Rows are points. Each copy is the shape, with its points in the same order, stretched, turned, moved and blurred by noise. Is it also mirrored, or only turned?

Shape:
[[-12 -29  21]
 [  2  28 -10]
 [-13 -12  -8]
 [ 31  24  10]
 [  6   2 -14]
 [  0  14 -26]]
Copy 1, 6 rows:
[[-29  15 -27]
 [ 19 -19  27]
 [ -3 -17 -16]
 [ 31  18  29]
 [ 23 -14  -3]
 [ 30 -32   8]]
Copy 1 is: mirrored
Copy 2:
[[ 39  -2  -5]
 [-53   8 -21]
 [  6  22   9]
 [-45   6 -60]
 [-14  26 -14]
 [-46  31   1]]
Copy 2 is: mirrored
Copy 3:
[[ 38   0  12]
 [-43   4  10]
 [ -3 -18   9]
 [-22  32 -18]
 [-24  -8 -12]
 [-47 -17  -4]]
Copy 3 is: only turned

Shape:
[[  9  -4 -35 -33]
 [-23   7   7 -30]
 [ 24  -6  49  -8]
 [ 25   2  23   3]
 [ 19   6  18  25]
 [  8   9 -32  22]
 [-11 -27  18  15]]
Copy 1:
[[ -4  -7 -23  26]
 [-29   7   1 -26]
 [ 34 -35  -2 -60]
 [ 40 -12  -3 -27]
 [ 47   0  10  -9]
 [ 37  23   5  44]
 [  7 -23  39 -10]]
Copy 1 is: only turned
Copy 2:
[[-11  48   2 -22]
 [ 16  12  18  -5]
 [-15 -28 -14 -23]
 [-15 -10 -27 -11]
 [-13 -10 -38  13]
 [-11  39 -33  23]
 [-20  12   6  25]]
Copy 2 is: only turned
Copy 3, 7 rows:
[[  8 -22  31 -20]
 [ 38   4  13   9]
 [ -9  42   7  24]
 [-16  21  -8   8]
 [-23  14 -35  10]
 [-19 -29 -35 -16]
 [ -7 -12 -11  47]]
Copy 3 is: mirrored
Copy 4:
[[ 17 -26  -3  19]
 [ 23   4 -33  12]
 [ 20  32   2 -19]
 [ 11  12   4 -21]
 [ -3   7   1 -31]
 [-16 -25  -2 -16]
 [-10  22 -14   3]]
Copy 4 is: mirrored

Shape (13 x 8):
[[-15   4 -18  -6  -5   7  -8 -23]
 [  2  -5  -2 -15  -7 -26  12  19]
 [ -5  27  12 -17   4  26  -5 -18]
 [ 11  -1  -6 -12 -23 -32 -18  12]
 [  5 -12 -10  27  25   5 -19  -3]
 [  9  -5   2  12   2  22  10 -14]
 [ 12 -13  13  17 -10 -43 -19   6]
 [ 16  -4  -8  -3 -33 -38  -5  12]
 [ 14  20 -18  31  12   8 -13  -1]
 [-12   7   7  -8  11  46 -19   3]
 [ 32  -8  -9  -8 -18 -30 -15  -5]
 [  1  11   0 -14  24   8  -5 -10]
 [  4   0   1 -20  20  34 -13   4]]
Copy 1, 13 rows:
[[-20 -14 -30  10  12   3  11   5]
 [ 27 -19   6   3 -17  -8   1 -13]
 [-14  22 -30 -22   6  18   9  -9]
 [ 19 -34  -8 -22 -11 -11  -5   4]
 [ 11 -16   4  11  13  26  12  32]
 [ -6  16  10   6  18   4   4   4]
 [ 37 -31   9   1  -6  -6 -35  21]
 [ 14 -33   3 -10 -13 -24  -7   4]
 [-10  -8   3   0   4  15  22  41]
 [-30   3 -11 -25   7  31  27 -11]
 [ 29 -20 -11 -22  13  -9  -7  11]
 [ 11   5 -24  -5   6  31  14  -7]
 [ -5   8 -13 -27  11  37  28 -15]]
Copy 1 is: mirrored
Copy 2, 13 rows:
[[ 11   1  16 -20  -9   7  -1  -2]
 [ -9 -19 -12  -3  15  -4 -11  24]
 [ -3   1  42   7  -7  10   5  -8]
 [  2 -19 -19  -6  28  13   4  14]
 [ 18  -2   3 -13  -6 -30  14 -13]
 [ -6  -1  -2   3 -15  -6  -1 -18]
 [ 13 -31 -24   8  24  -8  -8   3]
 [  5 -22 -39   1  21  17  -5  16]
 [ 20   0   5   4 -23 -21  30  -7]
 [ -3  26  41   5  -4  -2  11 -14]
 [ -2 -27 -30  -8  23  11   1  -7]
 [ -2 -11  37  -6   1  -9   8  -4]
 [-17  14  28  -7  12 -10  12 -13]]
Copy 2 is: only turned
Copy 3, 13 rows:
[[ 18   7  16  14  -8   4  -6 -33]
 [ -3 -30   4 -16  13 -26 -10   5]
 [-15  22   0  -3  -6  24   4 -21]
 [  4 -15 -12 -21  14 -42  -8 -14]
 [ 24  16 -24   1  17  27  -2  -2]
 [ 11  21  23 -13   1  30 -12  13]
 [ -8   1 -10 -15  46 -40   5   6]
 [  6 -16  12 -27  11 -49 -10   1]
 [ 22  22 -23 -18  -1  30  17   7]
 [ -4  12 -24   9 -24  36  -9   2]
 [ 15   6   0 -38  16 -33 -22 -24]
 [  1   8 -15  -6  10  28  -2 -26]
 [  2  10 -27  -6 -13  34 -22  -9]]
Copy 3 is: only turned
Copy 4, 13 rows:
[[ -5  10  -1  12 -22   0 -24   0]
 [ 11  25 -19  -9  12  -6  -4  -6]
 [ 11  -7  34  -2 -19  -6  -4   2]
 [ 14  50 -13   1  29   3 -28   9]
 [-28 -14  -7   8   4  23   4  -3]
 [  0  -7   6   1 -19  26  10 -17]
 [ 11  43 -36  21  35  11 -14  29]
 [ 17  60 -23   7  27   8 -19   4]
 [-26   1  20  18   7  12  17 -10]
 [ -4 -35  37 -10 -14   9  -8 -18]
 [  1  60 -16   1  21  20 -19  18]
 [ -7  -8  12 -11 -16  -4   3  -1]
 [-12 -22  24 -21 -11   8  -7 -14]]
Copy 4 is: mirrored

Shape (13 x 9):
[[  0   4 -11   6   6   5 -13  27  10]
 [-12 -18 -20 -22 -12  21  -9  32   6]
 [-12 -18  -1  -8  -4  13  -5   2  28]
 [ 16   7   2  24 -14  -9  -1  -1 -13]
 [-27   2  -6 -27  17   7 -10  34  12]
 [ 19   1  13 -10  -3 -25  17  -8  -9]
 [-19  -3  10 -12   5  17 -15  -7  -8]
 [ 11   9  20  45 -10 -12  41 -13 -13]
 [  3 -18 -13  10  30  -5 -27  28  22]
 [  1  14 -29 -15  18  10 -12   4  20]
 [ -8 -25 -14  30   1  -3  14 -10 -25]
 [  7   6  16  32  -9 -19 -18 -23  -6]
 [ 32  -3  28  34   2   8   9 -23 -23]]
Copy 1, 13 rows:
[[ 22 -21 -32   2  -2  -9 -26  -7   0]
 [ 27 -12   1  21  11 -13 -32 -27 -43]
 [ 19  19   8  11  13   1 -11 -20 -18]
 [-24 -22 -19 -26  -7  -7   1  -4   9]
 [ 49  -8  -5  33  -7   4 -23  -1 -19]
 [ -8 -23  33 -21 -12   0  12  10  26]
 [  5  -1   6   8   7  27   2   0 -33]
 [-52 -13 -12   1  -1 -20  42  -8  48]
 [ 60 -14 -37 -15  20  -6 -13  -3  -7]
 [ 21  -6   0   6   8  -7 -47  20   1]
 [-17  -6  -7  -6  43 -31  43  -6 -16]
 [-20   7 -24 -53  -8  19  16   7   6]
 [-37 -41 -10 -29  21  13  40  -9  19]]
Copy 1 is: only turned
Copy 2 (13 x 9):
[[-13  20 -14   6 -16   7   6  12  22]
 [-16  52 -35   4 -28   7  25  13  -2]
 [  9  33 -25   8  -2   8   4   0   5]
 [-22 -15  13   3  -2  13  -2  24   2]
 [-14  47 -35  -6  -4  12  10 -13  31]
 [-18  -4  14 -30  -4  -3 -18   6  -7]
 [-11  12 -34   2  16   3  16 -16   8]
 [ -3 -20  50  -7   9  10  10   7  -5]
 [ 22  13 -26  -6 -14  -4  13   9  36]
 [-17  31 -16   8   4 -21  -5  11  23]
 [  7  -1  11 -18  12  -5  50  23   2]
 [ -3 -36  10  -6  30  19 -13  18  10]
 [ -5 -46  16   8  -1  -6  14   3  -3]]
Copy 2 is: mirrored

Shape, 14 rows:
[[  6 -11   4  -4   3  -9  21  -1 -11   2  -6]
 [ 29  -8  25 -11 -12   3  -8 -16  -3   6   0]
 [ 18  10  19  -6   3  -1   9  -6  16   0  16]
 [ -8  -8   3  -7 -14  -5   8   1   8  -2 -17]
 [ 17 -27   5  -4   9 -20   1   6  -5  21  22]
 [  6  -7   0  -1  12  20   0   1  15 -14  14]
 [ 32 -20  -9  27  -7  -8  25 -13  24 -15  20]
 [  5   6  -2  -3   9 -21  20  -6  19  17 -12]
 [ -1 -11 -11  -8  28  21  21   6   9   3  -4]
 [ -7 -10  25  19 -11   5   0   5   0  -6 -10]
 [ -2   6  -9  -6  28 -12   3  13 -15  -4 -17]
 [ 14  11  -4  -5  -7   4  -7  -8  -8  13 -10]
 [  6  13  -7  24  -7 -21  21   2  -2  -7  12]
 [-12  -4  12  -5  10  21   4 -26   8 -14 -12]]
Copy 1, 14 rows:
[[ -3   7 -17   6  16   2   4  -4  -2   0 -18]
 [ 14 -18   8   8  -9   8   8  22   8 -15 -31]
 [  1  -2 -10  -7  -9 -21  -2   6   8 -20 -28]
 [ 17   7  -8   0  13  -4  -5 -20  19  -7  -1]
 [  8   5  14  -4  27  -1  -9  12 -34   3 -22]
 [-11 -24  -5  -4   4 -27   1 -19  -7 -13  -4]
 [ -1 -27 -17 -17  10  -7 -27 -35  -8   5 -60]
 [  7  25  -8  -5  -4 -28  -2  -6  25  16 -17]
 [-27 -16 -10   0  20 -40   9 -17  10  12  12]
 [-12   3   2  13  16  13 -12 -18   0 -26  -8]
 [-19  20  -9   0  -2  -7  35  -4 -12  11  -1]
 [  1 -10  -3   4 -22   7   8  12   8   8   0]
 [-10  12 -30 -11  -5  11 -16 -16 -21  -7 -30]
 [ -7 -18 -17  26  -3 -25   6 -16  22  -9  -1]]
Copy 1 is: mirrored
Copy 2:
[[  8  -9 -17  16 -17  27  11   3 -17  -3  11]
 [ 10  -5 -30 -12 -28  -1  -7 -24  -9  12 -15]
 [ -3   4 -19   7 -15  13 -10   1  14   0 -16]
 [ -7  -5 -10   3  -2   1   2   5 -13 -12  -1]
 [ 10  -3 -24   3 -22  23  39 -35  -4  30  -3]
 [ -7  -1   9 -13  11   8  -6 -10  18   3   3]
 [ -1 -33 -16  -8  21  25  26   1   9  33  22]
 [ -5  -4 -11  27 -18  14   6  17  -3   5  -4]
 [-10  -3  19  11  -2  28   0   7  -3   2  12]
 [  1  10 -15  -6  10   5  -3   3 -16  -5  -4]
 [  6  14   7  12 -17  13  16  13   0 -13   8]
 [ 14  -8  -9   7 -16  -7  -2   3 -11  -1  -7]
 [ 14 -17 -14  24   9  24  15  21   4  -2  13]
 [-13   3   2  -1   5  -6 -22   0   4 -14  22]]
Copy 2 is: only turned
Copy 3:
[[ 11  21   4  16  -8   3  13 -10   8 -10  -2]
 [ 13  -7   4  15 -19   6  15  34 -10   6 -18]
 [  8  14  -1 -21 -22   1  18  23 -12  -5  -7]
 [ 11   6  -9   7  16   9  20  -7  -7  -6  -4]
 [  5   3  -2   1 -20  23  -2  -1  19  -8  -9]
 [ 19   6  -9 -31  -2 -12  10   6   7  18  -3]
 [-10  33  -5 -24   1  16  38  24  27  -5   7]
 [ -9  27  -2   1  -3   5  18  -2   0 -24 -19]
 [ 10  26   1 -16  -2 -16   9 -26  19  16 -19]
 [ 17 -13 -34  23  -1   6  18   5 -11  15   7]
 [ 14  16  -9  16  10 -21 -18 -17  14  -7   5]
 [ -8  -5   6   7   7  -8 -11  17 -10  10  -8]
 [-13  22 -10 -12   4   5   5  11   0 -17  27]
 [ 23  -9  -5   8  -8 -19  33   0  -5   5 -15]]
Copy 3 is: only turned
Copy 4:
[[  0   6  -3   0   8   2   6  26  -5 -12 -22]
 [-19  -5  21  15   6  15  10  22 -18 -12  -4]
 [ -1 -10  21  12   7  -3  13  18 -21   8 -10]
 [-11  -9   4 -19  -8   2   6   2   8 -15 -10]
 [ -6  39  -4  32  12  -9  21  23   5  10  -3]
 [ 10 -15  17  18 -14   6  -3  19 -14  13   1]
 [ -3 -14 -12  24   4   8  13  35  -1  39  10]
 [-11  -8   4   7  13 -14  10  17  12  -7 -25]
 [  7  -9  14  18 -16  -5   0  28  -6  -5 -30]
 [-12   2  12 -23   8   5 -25   5  -7 -11  -2]
 [ 11   3   6  13  16  -7  -5  11  17 -30 -12]
 [-11 -13   2  18   6   3  -1   0  -1 -24 -10]
 [ 12  -6 -15   5  28  -6  -4   5   3  15   7]
 [  3 -30  27  -3 -15  34 -11   4 -10  -1 -13]]
Copy 4 is: mirrored
